Each row is a point. Before rounding, the points of a table are all equally far from one centre. They may lie mostly on one side of it. Write the centre, to within rounding.

Points (8 x 2):
[[ 3.1 -3.0]
 [ 4.0 -2.2]
 [ 4.7  1.4]
 [ 4.6 -1.0]
 [ 4.4 -1.5]
 [ 2.9 -3.1]
 [-0.1  4.0]
 [ 4.8  0.3]]
Centre: [1.0 0.3]

Points (13 x 6):
[[-2.1  4.5 -5.4  2.2 -2.4 -1.1]
 [ 1.0  5.3 -6.0  2.7  2.5 -1.0]
 [-1.2  1.0 -3.4  0.2  4.0 -0.5]
 [ 2.6 -2.4 -3.5  2.0  1.8  3.7]
 [ 3.0  4.4 -2.0  3.0  2.0 -4.9]
 [ 0.1  5.9 -4.0  0.4  1.4  0.5]
 [ 3.2 -0.1 -1.6 -2.2  2.6 -4.0]
 [ 0.8  2.6 -3.9 -2.6  1.4  2.4]
 [ 0.7  2.6  0.9  3.2  2.4 -0.5]
 [ 5.9  3.0 -0.9 -2.3  0.4 -0.4]
 [ 4.5  1.3 -3.9 -3.6  2.2 -0.3]
 [ 0.4  0.7 -9.1 -0.2  0.2  0.2]
 [ 7.5  0.6 -4.7  3.6 -0.7 -4.2]]
Centre: [ 2.5  0.9 -3.6  1.6 -0.9 -1.0]

Points (15 x 11):
[[-2.2 -4.8  2.8  4.3 -0.4  0.5  1.8  5.4  0.7 -7.1  1.1]
 [-2.4 -4.0 -1.5  2.8  0.3  2.8 -1.5  2.3  3.1 -3.0  3.7]
 [-1.7  0.4 -0.7 -1.7  6.4 -0.2 -1.8  5.1  0.7 -5.7  1.6]
 [-5.5 -5.8  1.8 -1.3 -1.4  1.5 -1.1  1.5 -0.6 -3.1  1.9]
 [-0.6 -6.6 -0.1  1.6  0.2 -2.2 -1.3  8.0 -2.7 -3.8  3.0]
 [-0.8 -5.8 -0.4  1.1  6.4  2.9 -0.1  2.9  2.2 -0.6 -0.6]
 [-2.1 -3.5  1.1  0.8 -0.5 -2.1 -0.3  9.0 -2.1 -1.2 -0.4]
 [-1.8 -2.1  0.1  4.2  3.5  0.6 -4.0  4.6  0.4 -5.5  0.8]
 [-3.1 -5.1  1.5 -1.3  3.0 -0.2  0.6  4.8  3.4 -3.3  0.1]
 [-4.3 -6.6  1.9  3.8  4.3 -1.6  1.3  3.9 -2.1 -1.4 -2.4]
 [-2.5 -5.6  1.3  1.2  1.4  1.1 -0.6  5.9  2.8 -2.5  2.1]
 [ 1.2 -6.2  1.2 -0.5  0.8 -4.1 -4.2  3.0  1.2 -3.3 -1.1]
 [-1.4  4.2 -2.3 -1.3 -0.3  2.1  3.0  6.2 -0.6 -3.0  0.7]
 [-4.3 -4.8  5.2 -0.2  1.8  0.6  1.9  5.3  1.8 -2.1  2.5]
 [-1.3  1.8  0.6  3.3 -0.2  0.4  0.4  2.5  4.9 -4.3 -0.5]]
Centre: [ 2.1 -1.2  1.6  0.8  1.9 -1.0  2.4  0.3 -3.3 -2.1  2.0]

Points (22 x 18):
[[ 3.8  0.5 -1.0  0.4 -2.6  1.0  0.1 10.5  0.3 -1.3 -0.2 -0.5  0.3  0.5
   0.7  1.6  3.2  0.2]
 [ 5.4  1.9 -0.2 -1.9 -1.5  1.2 -3.5  7.7 -1.5 -3.5 -2.2 -0.7 -2.4  0.6
   3.8  1.3 -0.4 -1.1]
 [ 4.1  3.2  0.9  3.9 -0.5  1.7 -1.2  7.8  0.3  2.6  1.5 -0.2  2.7 -3.9
   0.9  3.8  1.8 -0.6]
 [ 5.0  2.0 -1.3  0.9 -3.4  2.0 -0.9  9.3 -0.3 -1.0 -2.9  3.0 -0.9  1.2
   0.2  2.3  1.6  2.6]
 [ 6.6  1.2 -0.5 -0.8 -1.3 -1.4  1.3  9.5  1.2 -1.8 -0.2  1.3 -3.1 -0.6
   0.0 -0.8  1.8 -2.7]
 [ 5.6 -0.6 -2.1 -2.8 -4.8  1.8  3.0  5.9 -1.2  2.6 -1.6  1.1 -1.6  1.7
   1.4 -0.5  2.5 -0.8]
 [ 5.4  3.1  0.3 -2.2 -0.8 -0.3 -2.1  8.6  0.8 -1.0 -2.8  2.9 -3.0 -3.2
   3.6  1.1 -1.4  1.2]
 [ 3.2  3.9 -0.3 -1.5 -4.7  0.9  0.6  8.6 -1.5 -2.4 -0.4  2.6 -0.4 -0.1
   2.2  1.4  1.5 -2.8]
 [ 5.9  2.7  2.6 -1.9 -3.6  2.1 -0.3 10.1 -0.5 -0.8  2.3  1.8 -1.5  1.7
   0.1  1.7  1.1  0.7]
 [ 5.8  0.1 -0.6 -0.7 -2.2  2.6  2.5  8.6 -2.5 -0.6 -2.8  2.4 -0.5  2.3
   3.9  0.0  0.9 -3.0]
 [ 4.8  1.5 -0.3  1.3 -4.0  2.1  2.1  8.6  0.4 -1.4 -2.8 -0.1 -1.7  2.4
  -3.0  0.7  3.2  0.4]
 [ 7.5  0.9 -0.1 -1.1 -2.3  1.1  1.5  7.4  0.8 -3.4 -1.6  0.1 -4.2 -1.1
   0.4  1.1 -2.7  2.3]
 [ 7.9  2.0  1.0 -1.9 -2.3  1.6  3.8  6.8 -2.1  0.8 -1.8  1.0 -6.4 -3.5
   0.7  1.9 -0.3  2.3]
 [ 6.2  4.4  0.3 -3.0  0.0  3.0  2.1  8.8  0.4  0.2 -1.6  2.6 -4.2  1.2
   0.4 -0.1  1.6  2.6]
 [ 2.9  1.6 -1.1 -1.4 -3.5  1.4  1.2  8.6 -0.2 -1.0  1.1  0.4 -1.8  2.3
   2.7  0.0  4.3  0.0]
 [ 5.6  3.5 -2.2  1.6 -2.4  2.0  1.1  9.9  0.0 -0.4 -1.5  0.0 -4.3  1.8
   0.9  0.6  3.2 -0.5]
 [ 7.0  3.8 -2.1  1.4 -2.6  2.5  0.4  8.2 -3.8  2.8  0.1  0.8 -1.6  2.0
   1.9 -1.0  0.4  0.8]
 [ 4.7  3.0 -3.7 -0.6 -1.6 -0.3  1.9  8.3  0.8  0.1 -0.5 -0.7 -1.7  2.8
  -1.3 -0.6  1.1 -1.9]
 [ 6.8  5.4 -0.3 -1.2 -0.5 -0.2  0.4  6.8  0.5  4.5  0.0  2.5  1.0  0.2
   2.5 -0.9  1.7  2.2]
 [ 4.3  3.6 -1.5 -0.8  1.5  0.0  0.5  9.4  0.6 -1.3 -2.6  1.7 -4.1 -1.4
   2.8  2.0  3.7 -0.1]
 [ 4.4  2.3  0.8 -1.4 -0.4 -5.4  0.0  8.5 -2.1  0.8 -4.4 -1.4 -2.9  1.4
   0.3  2.5  3.0 -1.5]
 [ 3.0  2.7 -1.0  2.2 -0.4 -2.1 -0.1  9.6  1.0  3.8 -3.4  0.5  0.4  2.1
  -1.0  3.3  3.2 -0.5]]
Centre: [ 3.0  2.0  2.7  1.2 -0.4  0.5  1.2  4.0 -0.7  1.6 -1.3  0.4 -2.5  0.3
  1.0  1.8 -0.2 -0.5]
